Rows are points. Two turns around zero, p and q, are shown by what they do to some points. Where does a point land after both, in the order given? Backwards means that the second turn is done in reverse. Each puzzle has new turns, and all numbers are rounded.
In the rows, 128 means zero.

Turn p:
[147 138 100] => [149 145 105]
[130 149 128] => [120 147 124]
[100  85 154] => [115  78 154]
[ 93 110 139] => [103  96 132]
[170 158 119] => [152 174 125]
Turn q:
[125  75 162] => [ 83  87 145]
[129 120 107] => [135 119 109]
[125 139  97] => [146 137 102]
[119 144 184] => [101 150 176]
[116 146  98] => [143 148 100]
[154 143 120] => [158 127 136]
Where do these land?
q, then p: [102 140 141] => [100 140 119]
p, then q backwards: [ 97 151 113] => [ 91 111 119]
q, then p: [197 136 122] => [178 132 176]
p, then q backwards: [119 103 152] => [149 110 151]
q, then p: [126 110 111] => [140 113 113]

Turn p:
[116 144 109 103] => [101 119 113 110]
[160 138  99 165] => [140 164  93 154]
[141 118 166 105] => [156 116 151  99]
[ 94 149 147 101] => [ 96 119 156 100]
[165 125 143 148] => [166 152 126 132]
[ 92  94 104 147] => [110  99 129 175]
Turn q:
[162 154 119 106] => [166 137 118 100]
[104 153 167 158] => [108 164 171 141]
[161 140  94 100] => [166 124  93 106]
[125  98 152 156] => [115 106 159 154]
[102 117 120 155] => [106 132 125 161]
[114 105 117  93] => [106 105 103 107]
Where do these land?
q, then p: [ 97 134 120 140] => [ 99 141 134 141]
p, then q backwards: [129 110 111 121] => [132 109 111 126]
q, then p: [133 110 123 179] => [149 155 144 167]
q, then p: [100 122 100 152] => [105 146 123 164]
p, then q: [163 156 147  89] => [140 124 104  72]
q, then p: [163 122 185  91] => [163  88 153  79]
q, then p: [111 143 110 124] => [104 137 114 128]

Turn p:
[145 105 127 100 122 129 112  95] => [137 101 140 101 119 132 102 104]
[133 129  97 111 112 102 122 136] => [127 122 117 110 114  89 122 135]
[149 150 157 168 151  99 162 141] => [152 141 162 171 155 113 160 146]
[ 65 127 193 164 151 126 134 172] => [ 66 155 148 170 173 164 144 169]
[134 152  94 117 151 135  97 116] => [156 138  91 113 142 121 100 122]
[107  99 129 130 122 169 135 148] => [ 99 116 107 125 117 166 150 130]
[157 125 121  96 117 143 111 132] => [149 118 125  91 107 136 119 136]
[115 141 144 152 172  95 175 132] => [126 143 149 158 182 106 166 123]
[135 167 100  99  92 131 132  98] => [146 162 122 103  90 104 114  97]
[140  83 118 142  91 152  99 111] => [121  83 116 137  83 150 104 118]
Turn q:
[112 156 142  82 114 100 157 142] => [134 158 160 100 107 107 169 131]
[ 99 174  98 105 137 143 147 156] => [ 94 183 109 115 111 124 156 136]
[112 167  97 101 122 148 159 104] => [105 153 105 110  95 128 160  92]
[124  90 135 132 157 101  86 112] => [124 105 149 114 165 115  79 124]
[156 136 157 155 140 119 143 126] => [157 124 132 157 157 130 145 121]
[140  77 175 169 132  98 128 136] => [149  77 164 160 166 119 121 153]
[105 105 150 157 115 110  89 114] => [124 107 161 155 127 115  82 128]
[164 164 111 114 114 171 128 137] => [151 159  87 124 105 165 138 125]
[102  93 107 109 137 171 108 117] => [ 83 109 119 103 118 162 101 128]
[167 117 109 156 111 118 134 135] => [160 106  94 143 129 114 127 142]
Where do these land?
p, then q: [ 81 155 122 108 117 153 140 162] => [ 95 176 117 122  96 117 155 123]
q, then p: [166  97 128 130 132 128 181 106] => [132  77 131 115 135 124 170  94]
q, then p: [167 129 132 151 104 139  77 102] => [169  97 110 141 101 144  84 134]
p, then q: [157  91 161  95 129 126 134 109] => [138  99 169 106 133 169 131 126]
p, then q: [ 80 139 105 124 112 103 139 148] => [ 98 153 139 129 116  77 134 126]
p, then q backwards: [ 95 172 107  93 139 119 141 143] => [123 165  94 102 163 108 129 147]
q, then p backwards: [132  96 117 110 149 146 121 118] => [117 100 130 101 144 142 110 127]
p, then q: [ 94 150 138 167 141 118 138 122] => [110 147 119 171 150 112 127 111]
q, then p: [182 123 142 174 129 119  82 141] => [184  93 102 150 139 137 108 166]

Turn p:
[142 114 134 137 113 121 135  80 111] => [161 153 111 145 137 102 131 128 109]
[115 151 135 150 118 142 131 122 146] => [122 138 124 153 120 143 150 129 148]
[130  91 131 164 121 118 133 177 166] => [ 96  62 106 145 138 116 136 133 144]
[181 159  94  84 142 126 141 104 100] => [173 167 139  78 150 137 102 162 130]
[124 105 104 112 168 129 117 126 148] => [130 114 129  95 145 124 119  89 145]
[100 151 148 136 186 109  88 134 117] => [ 76 156 151 132 150 145 103  86 125]
[125 129 146 127 107  91 106 138 190] => [114 104 110 163 104 118  89 121 173]
[155 147 148 148  82 137 113 120  77] => [146 148 121 165 128 151 125 169  77]
[ 95 108  94  97 112 159 142 116 148] => [157 114 122  95  86 127 158 103 141]
[120 138 153 100 154 153 127 122 137] => [136 134 176 127 125 133 129 108 141]
[121 115 121 153 106 122 175 169  68] => [ 95 117 118 110 126 111 166 180  75]
Turn q:
[125 136 130 125 111 107 153 150 112] => [135 130 103 151 116 120 154 135 120]
[140 152 109 125 166 156 101 103 122] => [138 129 130  86 162 156 102 140 135]
[ 81 150 144 141 138 101  90 148 126] => [112 158 130 159 164 105 108 154 100]
[127 153 126 167 103 101 104 129 114] => [152 134 120 171 132 138  99 135 101]
[138 120  86 126  88 151  99 132 134] => [111  98 105 119 101 138  83 118 117]
[135  94  73  94 123 119 151 140 123] => [121 129  79  93  95 109 137  97 131]
[103 173 129 121 106 140 127  83 107] => [119 158 128 132 117 185 120 164 120]
[144 137 144 175 156 124 123 102 182] => [158 135 173 145 150 125  96 118 176]
[163 150 171 162 158 116 146 110 136] => [182 128 168 145 153 137 146 135 153]
[103  57 142  59 125 132 108 144 114] => [ 70 127 143  81 104  84 156 111  82]
[119  98 141 123 143 154 174 134 106] => [107 121 128 120 135 140 184 101 139]
[157 117 140 118 118 135 159 161 161] => [131  90 129 135 107  98 150 129 162]
Where do these land?
p, then q: [186 106 159 154 127 114 101  80 126] => [192 124 131 122 183 129  99 105 120]
p, then q: [106 104  92 111 115 153 118 119 104] => [134 120 113  97  92 159 148 127 114]
q, then p backwards: [102 147 176 121 116 105 163 131 117] => [117 156 158 160 106 151 163 117 115]
q, then p: [144 141 145 109 160  87  81 156  88] => [104 141 147  87 166 119  90 160  88]
q, then p: [150 123 105 108 103 139 124 164 169] => [127  93  84 125 102 109 101 111 126]
q, then p backwards: [117 159 119 126 121 123 151 107 116] => [130 165 112 140 108 136 124 118 127]
p, then q: [148  98 172 155 141 158 163 129 141] => [158 140 151 151 148 104 168  90 145]
q, then p backwards: [109 111 106 156 124 144  92 148 151] => [133 109 146 132 151  86  95 141 140]
q, then p: [103 101  96  95 142  99 163 130 131] => [132 170 105 104  93 121 123 148 161]
p, then q: [109 182 130 174 137 119 139 134  98] => [ 97 142  93 156 166 148 140 157 153]
p, then q backwards: [134 136 108  98 121 168 115 110 166] => [175 131 118 146 132 131 159  93 137]
